Every row gives one point. Examples show where two turns around zero, p and q, send a point. Where does a point land after both, in the order given? Backwards means that the second turn is done in reverse. Each puzzle has new turns, and all numbers are rounded.
In the rows, 128 means zero.

Turn p:
[140 173] => [171 109]
[93 88] => [ 94 169]
[159 129] => [124  97]
[119 122] => [123 138]
Turn q:
[127 166] => [163 113]
[111 140] => [146 139]
[146  79] => [ 76 132]
Where do these land?
p, then q backwards: [ 79 130] => [ 80 117]
p, then q: [135 140] => [116 122]
p, then q: [170 114] => [101 163]

Turn p:
[101 111 120] => [ 97 132 117]
[117 123 161] => [132 161 116]
[135 115 113] => [117 120 144]
[ 75 171 103] => [116  93  66]
[191 103 148] => [156 150 189]
[150 145 123] => [150 113 137]
Turn q:
[149 121 151] => [ 97 126 122]
[123  97 125] => [124 104 148]
[134 116  87] => [143 139 167]
[119 148 193] => [104 111  66]
[115 158  84] => [172 159 137]
Where do these land?
p, then q: [139 116  61] => [119  60 134]
q, then p backwards: [125  84 140] => [137 122  84]
p, then q: [108 130 181] => [148 180 120]
q, then p backwards: [114 162 139] => [108 152 151]
q, then p: [116 138 109] => [148 125 141]
q, then p: [166 137 137] => [126 119  89]

Turn p:
[176 127 152 123] => [128 174 156 122]
[ 88 120 126 167] => [160  86 117 112]
[190 146  65 125] => [ 74 175  94  85]
[ 95 150 136 114] => [139 114 110 163]
[135 142 149 124] => [141 146 132 142]
[124 135 137 114] => [128 132 129 146]
[ 88  77 132 128] => [127  71 159 128]
Turn q:
[ 64 112 138 119] => [ 67 140 129 155]
[112 147 154 160] => [125 121  87 153]
[142  78 127 121] => [141 164 162 139]
[153 158 174 120] => [144 146  79 100]
[140 123 153 117] => [134 153 116 118]
[139 122  88 127] => [139 107 162 124]
[146 156  62 132] => [146  66 159 108]
Where do these land?
q, then p: [ 95  91 165 110] => [162 120  77 146]
q, then p: [151 172 129 163] => [ 85 130 143  88]
q, then p: [140 160 153 151] => [ 92 128 114  99]
q, then p: [122 103 136  67] => [142 132 110 190]
p, then q: [ 95 102 123 133] => [131 161 149 146]
p, then q: [125 147  90 118] => [106 102 154 136]
p, then q: [168 121 100 153] => [ 93 126 131  86]

Turn p:
[114 136 201  86] => [150  46 131 140]
[122 141 115 134] => [110 136 132 132]
[110 135 128 146] => [106 126 118 118]
[165 136  71 160] => [118 200 121 146]
[150  92 122 144] => [157 154 110 112]
[108 128 130  98] => [128 107 157 121]
Turn q:
[145  83 145 131] => [124  88 114 100]
[ 86 136 121 142] => [126 153 164 116]
[126 156  91 118] => [125 171 115 143]
[110 130 130 172] => [ 96 128 163 124]
[174 135 153  77] => [169 100  84 158]
Where do these land?
p, then q: [108 152  31  95] => [173 106 209 178]
p, then q: [103 131 137 142] => [143 141 128 105]
p, then q: [147 102 151 147] => [115 143  89 132]
p, then q: [105 143 149 143] => [131 142 130  93]
q, then p: [152 142 131 134] => [115 142 116 110]
p, then q: [117 135 147 110] => [126 109 127 106]
q, then p backwards: [165  92 150 125] => [106 128 179 136]

Turn p:
[109 108 193  68 138 109] => [102  96  61 149 173 107]
[149 135 121 129 107 161] => [101 123 153 120 118 151]
[103 114 103 105 123 126] => [139 135 137 118 169 128]
[157 107 132 153 161 142] => [117 163 125 161 102 137]
[141 171 111 114 124 107] => [142 122 113  82 114 141]
[108 187 101 137 124  92] => [184 110 124  80 111 129]
[159 145 112 156 145 105] => [143 156 121 113  85 126]
[103  90 124 135 100 100] => [132 132 146 128 154  77]
[123  94 153 154 130 210] => [ 93 117 171 200 128 157]
Turn q:
[ 78  92 120 157 155 104] => [159 136  96  84 118 171]
[151 175  94 119 139 145] => [122 130 172 114 122  81]
[148 122 139 125  78 142] => [131 103 120 176 138 114]
[ 74 140 150  82 123 100] => [149 179 151 152 129 175]
[134  81 157 161 123 159] => [120 112  63 131 151 124]
[142 163 111 149 167 105] => [109 134 148  89  87 115]
[168 123 125 103 111 140] => [106 102 146 150 151 115]
Where do these land?
p, then q backwards: [163 147 129  97 147 178] => [130  93 164 114 148  80]
q, then p backwards: [ 98 101 101 136 113 109] => [102 171 114 127 145 132]
q, then p backwards: [128 150  93 142 100  86] => [118 167 131 179 118 140]
q, then p: [125 116 143 128 168  95] => [125  98 142 127 159 160]
p, then q backwards: [137 147 149  82 145 110] => [127  84 148 160 141 139]
p, then q: [ 88 145 111 134 139 152] => [ 90 116 102 124 145 108]
q, then p backwards: [158  90 170 176  84 166] => [112 121 213  98 156 102]

Turn p:
[135 139 119 128  92  98 123 132] => [146 153 109 140 119 148 142 147]
[157 136 129 108 136 105 138 121] => [132 133 119 124 109 138  96 147]
[158 146 133 101 139 187  95 151] => [144  88 146 177 164 117  93 127]
[ 64 118 181 140 143 104  88 145] => [121 118 156 141  80  73 186 125]
[118 140 122  72 136 115 150 146] => [124  86 106 135  93 155 116 134]
[148 123 102 141 130 150 122 145] => [116 126 131 137 168 136 122 139]
[158 140 121 142 137  92 150 141] => [128 140 128 103 122 145 116 174]
[ 96 152 107 141 112 111 144 134] => [133 131 133 116 119 165 165 127]
[ 77 111 163 155 104 175 158 119] => [152 107 122  91 149  98 172  74]
[145 172 116 120 136 161 120 125] => [150 113 159 146 147 153 102 121]
[153  31 116 158 142 111 120  49] => [ 64 212  97  98 138  80  94  92]
Turn q:
[142  92 168 105 107 106 131 130] => [130 146 149 157 104 146 173 133]
[126 117 106 107 182 180 142 137] => [118 132 116  93 166  92 146  79]
[118 157 126 124 148 150 105  92] => [138  92 130 119 137 138 103  91]
[138 144 108 112 118 126 125 101] => [132  97 150 130 146 130 122 135]
[125 103 113 140 173 108 108 117] => [129 114 102  83 127 152 151 127]
[144 125  88 199  88 112 116 143] => [101 145 101 128 147 158  86 194]
[136 149 110 132  96  94 135 163] => [118 124 124 145 113 104 117 182]
[176 182 152  99 143 144 166 137] => [168 109 114 181 154  76 139 112]
[ 72 141 145 123  85 147  92 158] => [ 84 141 148 141  74 121  83 109]
[103  70 163 139 142 111 160 102] => [165 178 145 100 112 163 162 119]
Where do these land?
p, then q backwards: [127 158 145 165 144 105 142 130] => [100 105 111 118 121  98 153 112]
q, then p: [157 108 118 144 121 137  95  86] => [107  95 146 121 158 106 118  94]
p, then q backwards: [109 154 131 130 132 139 103 168] => [159 131 131  91 109 107 129 111]
p, then q: [103  72 113 101  69 116 137 144] => [131 129 146  72 176 104 101 169]
q, then p: [137  79 116 141 115  73 154 150] => [156  69 115 120 139 159 144 165]
p, then q backwards: [106 157 127 132 120  92 116 133] => [124 103 155 118 114  94 130 126]
q, then p: [161 107  95  87 117 163 166 141] => [114 110 158  77  76 119 129 150]
p, then q: [145 115 104 129 137 125 144  88] => [118  91 141 122 122 127 106 101]
p, then q: [114 160 184 115 153 119  63 118] => [151 151 116 184  96 177 121 169]
q, then p: [150 139 144 126 103 184 137  96] => [123 150 186 111 130  95 110 115]
p, then q: [ 99 159 130 139 195 156 152 153] => [126 170 154 135  94 148 179  87]

Turn p:
[102 162 115 165 162 153 140 127 146] => [115 108 118 158 175 137 168 117 121]
[107 145 145 109 136 150 156 128 170] => [140 103 134 118 126 131 177  96 141]
[155 146 104 147 133 148 133 155 100] => [139 153 139 170 155 114 112 122 124]
[118 139 130 100  77 137 122 115  87] => [157 110 123 135 110 118  89 145 174]
[133  77 105 123 175 176 109 160 131] => [132 168 129  85 191 120 118  93 112]
[172  92 106 111  84 114 120  77 184] => [ 83  99 196  83  90 104 107 130 123]
[103  83 130 113 127 113 153 155 127] => [153 151 113  88 122 104 150 146 122]
[151 178 149 168 152 132 123 135 126] => [108 140 127 187 134 162 141 112 122]
[125 168 130 103 118  92 125 116 100] => [153 101 110 156  92 138 105 139 119]
[113  80 142 119 111  80  95 150 146] => [101 152  92  79  87 108 121 138 116]
[130 138 151 149 132 111 131  92  91] => [128 124 128 148 122 171 118 169 132]
Turn q:
[124 153 107 109  93 194 109 113 149] => [152 186 155 123 114 137 122 154 176]
[126 143 105 123  56 180 106 174 128] => [162 195 147 139 150  77 126 129 174]
[104 103 177 121 111  76 192 132 110] => [122 101  88 177 101 116  92  81  84]
[130 110 203 128 155 129 168 141 119] => [ 83 144  80 150 128 153 117  92  90]
[103 121  76 148 151 125 122 119 117] => [139  97 164 138 149 132 132 167 119]
[150 139 108 116 160 105 161 128 111] => [137  83 105 139 145 156 137 121 138]
[121 148 123 146 127 108  99 117 168] => [130 124 131 102  95 109 155 157 122]
[127 106 153 106 129 122 126 122 110] => [114 128 136 128 124 138 113  92 118]
[143 105 119 148 121  79 111  99 133] => [124  82 133  90 113 105 111 132 114]
[125 148 170 122 161 111 122 126 103] => [127 128 114 118 128 158 151  98  88]
[133 116 109 118 159 117 103 133 160] => [ 97 106 148 116 121 127 159 141 144]
[150 144  86 151 113 189 116 133 128] => [148 163 136 114 167 128 122 173 169]
Where do these land?
p, then q: [124 104 114 146  98 150 112 105 115] => [ 97 132 144 135 111 116 169 124 122]
q, then p: [136 206 108 128 143 128 120 121 105] => [160 152 196 143 137 122 130 101 118]
p, then q: [148 115 172  78 118 118 138 108 122] => [131 172 122 107 110 120 106 103 171]
q, then p: [108 140 111 143 136 117 115 225 144] => [142 136 129 156 121 132 192 179  71]
p, then q: [153 105 114 160 108 116 148 127 149] => [137 135 109 154 114 115 144 103  92]
p, then q: [125 150 125  45 163 116 111 102 143] => [119 129 167  87 141 148  62  98 159]
q, then p backwards: [103 120 121 160 104 106 131 116 139] => [133 125  94 117 110  92 137 128 118]
q, then p: [117 111 113 111 143 140 152 109 108] => [102 145 126 119 154 145 126 118 149]
q, then p: [107 116 117 157 107 171 146  99 141] => [107 152  89 158 123 116 114  93 138]
q, then p: [159 114 186 153 159 118 106 169 115] => [181  77 107 124 158 139 126 157 100]

Turn p:
[143 136 157 177 133 140 157 114 198  68 122] => [132 121 146 200 107 130  95 169 175  83 116]
[115 130 139  73 166 152 134 155  99 147 104] => [161 100 129  95 166 160 153 134 111 160 104]
[153 101 102 132  99 127  96 133  98 143 173] => [ 94 149 111  93 123 125 132 120  95 109 177]
[133 188 120 180 139 147 113  93 168  86 127] => [124 129 150 153 123 107  98 140 219 113 149]
[166 117 106 146 138 130 123  72 120 102 145] => [116 107 139 143 137  85 106 141 127 113 182]
[168 151 155 147 139  95 154 182 119 167  94] => [132 123 165 164 113 189 166  79 118 143 125]
[101  84 108 119 124 170 112 138  81 157 112] => [118 119  65  98 163 147 122 123  99 160 135]
[ 78  79 124 144 117  82  97 111  98 127 116] => [101 108  70 121  86  86 140 115 107 154 116]
[ 88 124 197 152 126 119  94 127 145 143 113] => [137 148  94 151  81 136 162 158 154 166 111]
[163 152 108 102 140 120 125 164 128 115 123] => [132 111 160 109 146 146 152 107 133  95 127]
[114 125  97  76 118 132 155 134 173 174 168] => [183 181 138  93 137 122 101 114  91 106 108]
[132 147 120  84 101 143 152 113 140 120 116] => [133 149 150 129 175 109 127 134 123 119  99]
[110 130 131 130 123 106 152 128  98 114 151] => [101 118 148 113 108 120 112 131 109 143 113]
Turn q:
[ 95 134 111  81 123 135 175 102 133 123 118] => [149 141 125 169 166 141 133 121 112 144 176]
[138 153  79 165 145  93 120 115 127 136 103] => [ 66 113 162 155 103 124 135 114 120 126 129]
[125 125 135 120 157 164 133 104  50 119 112] => [145 107 136 130 141 154 103 140  67 175  98]
[ 94 169 113 119  70 110 151 188 100 123 146] => [153 195 190 130 131  92 100 147 125 111 149]
[101 163 152 116 153 115 124 116 173  87 190] => [113 132 104 112 153 171  79 139 162  79 169]
[128 103 152 108  79 137  99 141 107 148 137] => [169 134 113 114 117  84 127 165 136 143 116]
[159 175 167 185 158 130 129 117 156 123 102] => [100 124 118 123  83 163  98  64 151 125 102]
[137 122 131 117 140 131 116 119 167 162 138] => [116 117  91 109 120 117 146 115 138 125 154]
[136  87 172 117 151 124 117 158 133 160 124] => [137 129 109  71 132 126 156 129 153 162 115]
[190  95 112 128 138 130 139  79 116  97 137] => [141  83 115 155 103 177 164 150 106 110 110]
[134  89  62 106 145 166 153 126 123 134 155] => [137 107 128 127 165 125 178 134  66  99 146]
[118 112 134 193 124 115 130 129 135 149  87] => [115 101 158 133 118 102 134  83 159 146  97]
[109 138 145 108  80 112  79 171 143 103 114] => [124 184 115 136 133  89 109 164 171 121 104]
Where do these land?
p, then q: [131 151  87 110 100 125 158 164 131 117 113] => [113 116  97 159 152 160 104 120 131 161 111]
q, then p: [198 137 135 119 127 126 152 157 153 117 117] => [ 99 153 161 148 180 123  98 132 146 124 106]
p, then q backwards: [109 132 100 120 161 150 138 136 118 130 119] => [106 114 162 142 145 146 132 115 121 128 142]
q, then p: [116 109 137 134 135 133  31 145 136 167 107] => [156 123 103 106 111  94 149  57 112 127  71]
p, then q: [111  90  35 114 142 107 155 112 131 110 165] => [100 108 113 157 128 141 129 230 138 150 107]
q, then p: [ 99 114 172 133 129 120 154 114 138 103 125] => [172 132 117 146 136 136 128 142 144 107 163]
q, then p: [115 157 162 141 115 152 127 162 143 139 165] => [132 131 151 103 143  87 167 141 145 100 136]
q, then p: [114 134 137 189 124 122 141 162 126 142 149] => [140 132 134 146 125  92 173 172 124 126 112]
q, then p: [123 154 132 106 136 130  32 164  70 124 117] => [122 128 104  77 127 150 190  64 151 155  79]
p, then q: [109  78 155 112 127 128 149  69 108 159 124] => [105 121 185  95  88 101 140 145 102 155 129]
p, then q: [173 133 124 127 105 151 153  97 139  96 108] => [ 97 113 148  95 147 157 104 115 156 119 101]
p, then q: [137 146 159 132 134  91 146  53 144 132 127] => [127 121 167  99  70 122 122 123 184 134 132]
